Each point is reached from the start by the listed moves, each made once or not at all, plus a little noise. Is the number of moves made odd or even? Then give how often each move was made.
In the rows, 128 means zero.

Moves:
(1): [146 102 119]
(2): [149 149  82]
(3): [158 118 155]
Start: [124 136 128]
Points:
[193 118 101] -> odd (1, 1, 1)
[124 137 129] -> even (0, 0, 0)
[145 158  82] -> odd (0, 1, 0)
[160 133  74] -> even (1, 1, 0)

Moves:
(1): [131 140 134 114 111  96 114 126 148  85 125]
(2): [103 142 114 117 153 126 141 148 119 115 113]
(3): [111 135 145 140 132 119 136 114 136 131 136]
(4): [148 109 115 162 143 156 145 122 100 133 140]
(5): [123 123 146 129 136 147 151 140 142 131 146]
(6): [106 127 122 129 115 138 115 131 108 122 107]
(7): [141  97 124 123 116  88 191  86 173 108 142]
(8): [166  79  99 145 137 115 141 164  41 128 132]
Start: [128 130 144 110 137 131 101 149 115 150 108]
Points:
[147  70 138 124 104  48 156 133  81  82 112] -> odd (1, 0, 1, 0, 0, 1, 1, 1)
[112 128 169 141 131 145 122 139 111 115 126] -> odd (1, 0, 1, 1, 1, 1, 0, 0)
[150  46  78 138 164 111 200 157  14 119 104] -> odd (0, 1, 0, 1, 0, 1, 1, 1)
[148  87 131 144 150 111 123 174  34 150 118] -> even (0, 0, 1, 0, 0, 0, 0, 1)
[131  96 144 137 121  81 159  90 139  85 114] -> odd (1, 0, 1, 1, 0, 1, 1, 0)

Moves:
(1): [131 130 113 105 117 125 128 112 117 120 150 112 124]
(2): [141 127 156 106 101 134 119 113 131 119 150 131 154]
(3): [109 150 106 125 154 123 170 129 173 142 125 128 122]
(4): [103 127 126 130 118 125 108 166 107  97 100 143 140]
(5): [117 143 139 142 162 114 121 115 103 112 137 140 162]
(6): [103 127 117 122 134 140 134 115 124 140 122 155 127]
(7): [101 132 131 150 115 136 122 143 145 103 154 134 133]
(8): [125 131 135 117 127 140 116 138 141 141 148 126 147]
(9): [129 117 122 116 129 138 124 110 136 113 138 132 137]
(10): [ 95 114 102 129 115 135 145 121 124 153 109 138 136]
(11): [151 134 152 150 130 167 146 127 127 113 130 140 154]
Start: [124 105 147 153 138 138 149 126 145 119 114 146 119]
Points:
[121  98 133 109 127 157 134 102 154 107 165 133 145] -> odd (1, 0, 0, 0, 0, 0, 0, 1, 1, 0, 0)
[114 108 165  97  88 148 109 144 130  84 149 149 174] -> even (1, 1, 0, 1, 0, 0, 0, 1, 0, 0, 0)
[105 146 155 105 164 132 161  94 167 114 186 137 185] -> odd (1, 1, 1, 0, 1, 0, 0, 1, 0, 0, 0)
[119 129 158 136 117 191 191  98 206  60 195 158 175] -> even (1, 1, 1, 0, 0, 0, 1, 0, 1, 0, 1)
[ 43 115 125 176 130 209 183 164 201  85 120 194 197] -> odd (0, 0, 1, 1, 0, 0, 1, 1, 1, 1, 1)
[ 46 131 101 125 185 135 166 104 133  72 117 192 164] -> even (1, 0, 1, 1, 1, 1, 0, 0, 1, 0, 0)
[ 22 137 121 125 141 164 176  89 178 123 185 188 200] -> even (1, 1, 1, 0, 1, 1, 1, 1, 0, 1, 0)

Moves:
(1): [133 114 130 143 128 114 152 126 136 157  99 122 135 115 125 118 135 127
 119 101]
(2): [119 137 126 131  93 145 139 122 132 126 117 132 103 111 136 157 144 151
 124 129]
(3): [122 111 141 106 134 166 132 129 148 108 130 128 128 125 127 124 142 131
 133 144]
(4): [124 148 144 147 140 109 116 149 126 126 148 126 130 122 116 126 123 114
 133 136]
(5): [157 118  92 127 104 123 135 118 126 131 142 119 125 100 108 141 157 130
 116 140]
(6): [142 118 120 151 119 140 144 130 124 114 139 159 149 147  83  95 128 154
 132 154]
(7): [137 124 132 114 120 115 122 150 107 124 114 124 135 122 143 143 130 126
 141 144]
(8): [143 143 134 138 135 127 128 140 129 120 132 108 123 136 137  98 131 134
 106 156]
(9): [ 83 153  98 125 115 101 121 129 133 113 142 124 145  87 138 103 108 162
 136 133]
(10): [119 134 127 149 154 135 118 118 113 132 115 146 139 118 137 139 127 111
 157 116]
(11): [148 126 116 130 131 102 162 150 123 126 117 113 141 118 114 125 122  99
 105 107]
(12): [107 150 119 118 152 116 112 146 110 154 114 148 111 141 112 110 126 133
  93 129]
(13): [130 121 126 117 123 127 108 142 118 150 119 105 138 131 125 139 112 146
 102 112]
(14): [114 127 120 119 122 141 129 125 102 128 138 108 142 171 117 118 135 130
 133 150]
(15): [119 117 124 150 131 158 140 135 131 163 146 141 120 125 125 146 106 114
 124 149]
(16): [133 114 133 146 142 137 113 120 145 131  94 108 118 116 108 118 107 111
 138 103]
(17): [139  92 117 137 125 126 123 139 127 125 113 108 135 144 146 115 157 122
 110 125]
(18): [131 118 129 155 137 116 168 111 110 118 127 129 103 111  99 121 133 128
 111 127]
Start: [127 124  93 126  94 141 108 122  89 119 110  88 142 126 127 104 114 125
 116 149]
Points:
[179  18  39 249 106 165 158 109  66 190  51  74 152  80  30  86 125 117
  75 126] -> odd (1, 0, 0, 0, 1, 1, 0, 0, 0, 1, 0, 0, 1, 0, 1, 1, 1, 1)
[108 146 100 146 113 127 170 161  70 111  92  97  90  85  64  98 135 114
  47 153] -> even (0, 1, 1, 1, 0, 0, 0, 0, 0, 0, 1, 1, 0, 0, 0, 0, 0, 1)
[146 112  22 137  21 168 158 185  80 114 124  60 168  49  79  95 113 192
  57 239] -> even (0, 1, 1, 0, 1, 1, 1, 1, 1, 0, 1, 0, 1, 0, 1, 0, 0, 0)
[152  62  57 208  84 157 161 129  31 117  37  46 158 141  38  79 124 125
  80 122] -> odd (0, 1, 0, 0, 0, 1, 0, 0, 0, 1, 1, 0, 1, 1, 0, 1, 1, 1)
